Every row gives one point. Examples show where two turns around zero, p and q, send a point. Where does a point land after both, in the order given? Backwards means that the second turn is done in reverse. Each puzzle has new turns, and all numbers are rounded.
In the rows, 128 means zero.

Turn p:
[190 152 149] -> [153 193 132]
[151 111 132] -> [121 146 149]
[ 45 124 154] -> [81 77 75]
[127 120 110] -> [133 115 142]
[127 134  95] -> [152 108 140]
Turn q:
[112  93 107] -> [139  86 130]
[149 124 116] -> [133 129 152]
[119 180  91] -> [181 163 117]
[132 116 198] -> [ 59 135 114]
Where do these land?
p, then q: [162  91 145] -> [112 156  86]
q, then p: [106 110 143] -> [120 102 145]
q, then p backwards: [112 107 113] -> [107 134 107]
q, then p: [107 185  98] -> [187 158 141]
p, then q: [100 150  91] -> [118  99 169]
q, then p: [182 125 178] -> [107 106  61]

Turn p:
[108  94 159 121] -> [111 154 165 143]
[118 160 140 104] -> [155 147 110 148]
[ 97 135  47 125] -> [ 92 142  63  85]
[156  86 140 121] -> [130 126 174 104]
[161 165 154 170] -> [151  70 128 160]
Turn q:
[ 77 170 180  93] -> [196 160  81 107]
[103 118  91 163] -> [ 95  97  99 148]
[193 134 119 128] -> [125 130 190 149]
[ 92 125 105 119] -> [130  98  99 116]
[119 122 127 157] -> [107 133 112 143]
[184  99 146 109] -> [115 151 187 105]
Where do these land?
q, then p: [133 168 119 171] -> [ 95  79 122 138]
q, then p: [150 165 131  87] -> [165 102 166 124]
q, then p backwards: [100 154 131 166] -> [ 96 171 131 133]
p, then q: [108 120 113  92] -> [167 114 130 144]
p, then q: [148 124 107 105] -> [149 119 153 113]
q, then p: [129  37 167 147] -> [135 203  72 164]

Turn p:
[ 66 107 109 158 158  99] -> [145  76 106 134 174  89]
[144 102 178 168 158 161] -> [116 125 152  73 173 164]
[170  95 125 119 131 173] -> [110 147 175  86 109 125]
[155 133 134 108 106  89] -> [123 176 111 151 124 122]
[162 168 148 107 144 116] -> [159 166 134 144 122 163]
[100 158  86 115 125 124] -> [148  99 123 165 100 113]
[184 159 113 120  62 125] -> [ 81 173 140 173  84 147]
[ 43 101 131 130 140 137] -> [141  63  84  96 138 101]
Turn q:
[154  85 140 129 119 147] -> [112 158 150 161 110 121]
[131 105 126 130 160 139] -> [ 89 130 140 128 127 130]
[139 114 132 185 103 167] -> [122 135 112 148  60 111]
[149  86  84 102 161 113] -> [ 97 106 192 140 148 135]
[ 58 135 172 167 135 152] -> [110 155  68  87  92 165]
[139 150 136  57  80  71] -> [205 144 150 135 195 133]
[119 196 135  94 124 126] -> [158 107  81 124 177 125]
[129  86  92 147 126 147] -> [108 113 160 148  89 143]
[133 195 135 140 144  91] -> [151 103  99  81 156  90]
Where do these land?
p, then q backwards: [116 137 113  97  69 128] -> [131 122 138 174 125 179]
p, then q: [144 148 139 165 117 107] -> [ 95 115 101 112 107 132]
p, then q: [125 153 172 153 143 119] -> [ 81 106 114 152 126 126]
p, then q: [108 102 158 115 185 109] -> [104 110 158 142 181  96]
p, then q: [147 154  97 147 143 105] -> [111 143 115 103 101  94]
q, then p backwards: [ 99 151  92  80  60 194] -> [ 89 234 134 138 132  96]
p, then q: [ 88  98 150 155 149 125] -> [ 90 120 167 128 157 146]
q, then p: [198  81 103 113 158 138] -> [125 109  72 118 197 152]

Turn p:
[116 146 166 147 119 133 166 141 114] -> [109 107  92 145 125  96 137 150 140]
[115  93 149  89 152 109 142  92 118] -> [166 157 134 114 148 121 163 169 118]
[111 116 154 158 100 160 149 116 151] -> [ 73 126 102 126 131 123 147 139 102]
[140 122 115 123 164  71 111 152 159] -> [169 119 127 128 171 169 126 105 157]
[166 108 137  94  91 144  91 131 104] -> [131 127 149  62  96 124 102 139 126]
[170 141  84 136 151 149  79 118 132] -> [123 124 198 123 121 142 113  83 133]
[144 132 131 142 149 165 113 151 108] -> [121 106 144 119 105 102 142  95 138]
[139 117 100 138 108 140 103 109  62] -> [145 105 168 127  74 121 112 141  94]
[135 129 141 149 158 132 225 156 172] -> [111 118  77 158 209  75 138 109 125]
[122 145 173 108 100  55 123 113 122] -> [147 123 106 123 135 161 112 200 168]
[ 59 128 109 124  94 117 107 122 124] -> [133 159  98 151  83 171 127 139 106]
[119 159  77 129 150 161 127 135 170] -> [106 165 141 160 138 130 116  67 129]
Turn q:
[109 148 168 153 163 103  98 157 149] -> [176 109 166 100  93 140 116 104 131]
[ 98 182 158 140 148 130 129 124 172] -> [183 142 123  91 119 173 114 114 115]
[107 139  94 164 154 130 107 142 160] -> [130 127 151  93 127 166 126 123 174]
[111 125 156 145  99 125 149 149 152] -> [162 103 104 149 129 141 109 114 138]
[113 155 137  88 126  83 129 136 169] -> [150 122 129  92 155 122  77 104 102]
[174 105 126 146 109 146 124 123  73] -> [106 116 136 172 126 102 180 156 125]
[124 122 133 145 131 100 137 100 127] -> [112 111 123 124 125 143 140 100 110]
[103 100 104 103 126 141 114 111  84] -> [ 87 152 106 122 111  86 142 127 143]
[184  56 102  78 132 203 188 109 158] -> [ 64 191 121 224 151 149  82 168 124]
[151 132 133 140  94 135  96 120 105] -> [141 127 134 143 147 103 174 127 132]
[135 144  97 106 126 113 137 138  59] -> [ 96 108 114 101 125  84 148 173 113]
Where do these land?
q, then p: [103 103 144  98 130 202 108  97 158] -> [ 74 131 154 183 123 141  88 124 169]
q, then p: [139 105 144 115 104 152  85 163  87] -> [131  88  99 138 176 159 105 148 145]
p, then q: [126 121 103 154 133 102 169 144 144] -> [ 90 127 158 122 104 144 157 131 142]
q, then p: [138 163 118  86 120 162  87 174  96] -> [160 106  99 117 162 137  90 120 191]
p, then q: [152 132  97 155 106 118 142 108 141] -> [133 136 143 124  83 112 151 116 146]
q, then p: [107 141 140 167 133  98 142 139 163] -> [112 145 160  84 128 117 141 123  98]
p, then q: [146 136 144 133 145  80 159 106 172] -> [126 139 171 113  85 165 103 146 143]
p, then q: [ 99 116 135 119 170 185 129  91 120] -> [144  85  79 118 122 146 126 137  78]
p, then q: [116 145 140 141 103  78 189 112 133] -> [117  99 173 106 106 139 128 153 185]
q, then p: [166 142 138 132 125 160  75 146  69] -> [136  87  72 134 173 107 102 152 156]
q, then p: [106 123 110 108 125 132  72 120 103] -> [140 156 112 148 161 142 109 160 156]
p, then q: [140 110 123 129 142  68 180 136 151] -> [ 91 132 193 120 102 148 128 156 136]

Turn p:
[159 138 122 150  79 144 155 174 137 129  76] -> [118 134 165 107 156 141  97  65 111 136 170]
[153 142 176  72 145 104 117 143  88 125 181] -> [113 135  53 105  62 118 150 121 144 115 131]
[101 147 115 146 161 141 165 135 167 118 140] -> [125 128 136 147 167 125 109 142 154  75 119]
[110 125 131 164 108 134 179  69 159 161 106] -> [136 142 162 141 179  88  98 114 135 149  71]
[ 81 115 129 153 132 172 130 137 137 177 112] -> [131  68 160 129 172 114 148 116 138 126 108]
[141 154 102 111 111 184 132 104 146 121  77] -> [106 137 165 140 155 184 117 105 159 162 118]
[138 123 140 136 136 118 105 139  53  79 161] -> [128 148 104  89  92 111 161 171 140 140 183]
[114  74 134 158 178 148 157 114 171 150  72] -> [149 137 153 174 207 119 172 106 109 113 100]
[152 109 113 179 131 172 125 109 192 159 125] -> [111 116 191 201 149 105 125 108 127 127 118]
[112 126 157  77  99  76  79 141 108  75 171] -> [ 95 129  62  90  72 143 121 179  84 133 139]
[142 118  92  64 112  67 106 148  66 108 185] -> [156 145 100  70  26 152 132 162 107 112 134]
[133 167 125 125 143  77  87 124 112 135 130] -> [167 115  83 142 100 136 104 145 128 147 146]
Turn q:
[118 164 116  62  69 139 166 115 155 141  59] -> [102 178 128 149 178  96  98 134 169 212 133]
[137 153 126 172 144 144  79 126 139 152 166] -> [116 142 122 122 101 194 155 136 121  91 130]
[169  74  82 138 142 149  93 103 166 150  68] -> [126 109 136 129 175 197  95  81  94 164  86]
[140 174 154 138 179 132 167 186  82 146 154] -> [101 109 125 137  80 100 161  85 168  85 184]
[ 89 151 188 140  97 120 155 181  99  71 129] -> [103 105 111 165  92  48 151 177 153 112 116]
[190 155 149 110 112 127 109 107 141 161 130] -> [110 145  71 100 155 164 121 123 147 133 151]
[110  91 166 151 158 134 118  80 123 162 142] -> [142 132 107 117  94 143 123 120  52 131 147]
[107 104 113 167 118  84 150 162 151 106 166] -> [190 116 136 149  91 118 126 140 153  99  92]
[117 111  91 102 138 111 106 121 175  78 109] -> [155  93 170 116 154 147 119 160 139 167 100]
[102 145  96  80 140 100 114 167  55 130 130] -> [ 99 138 181  68 120  73 143 106 156 109 122]
[125  89 161 121 104 184 172  98 134 145 160] -> [163 156  89 167 153 107 157 120  76 135 156]
[130 124  92 156 136 111 107  89 118  94 124] -> [132 114 162 118 142 151  89 154 109  99 118]
Where do these land?
p, then q: [180  69 157 137 147 139 135 121  83 126 103] -> [149 167 114 140 117 107  88 122 155 115 198]
q, then p: [ 87 130  89 120 159 135 155 156 127  71 144] -> [102 155  93 135 143  69 137  97  89 116 140]
q, then p: [182 130 145 149 144 171 131 174 162 103 114] -> [134 142 194 151 172 103 158 146 120 102 111]
q, then p backwards: [ 89 103 138 122 109 177 130  70  91 124  92] -> [130  76 153 168  85 101 120 116 173  96 111]
p, then q backwards: [132  66 150  82  74  81  96  96 148 123 135] -> [ 70  77 173 150 116 143  74 105 123 158  99]
p, then q: [118 128  87 163  92 155 162 146 133 133 155] -> [126  94  88  99 108 109 148 170 117 153 123]
p, then q: [128 145 129 122 157 173 157  93 120 147 135] -> [142 113 120 160 114 157 105 136 140 177 133]
q, then p backwards: [162 153 102 148  75 119  81 115 168  68 150] -> [ 49 151  90 106 174 138 136  98 145  89 127]
q, then p backwards: [ 87 150 175 163 137 119 162  75 166 145 113] -> [172 152 113 140 113  76  62 112 136  96 141]
q, then p backwards: [163 169 146  84 139  68 177 138 158 166  90] -> [163 227 156 141 108 134 130 118  77 136 119]
q, then p: [ 96 151 164 100 153  89  91 161  78 148 148] -> [107 138 107  66 113 156  88 125  93 119  76]
q, then p: [ 90 121 113 112 132  74  74 161 111 170 154] -> [ 95 147 103  93 130 180  94  83 120 159  90]
q, then p: [147 148  68 160 146 165 113 158 118 140 129] -> [ 79 146 122 142 187 112 138 151 156 140 118]
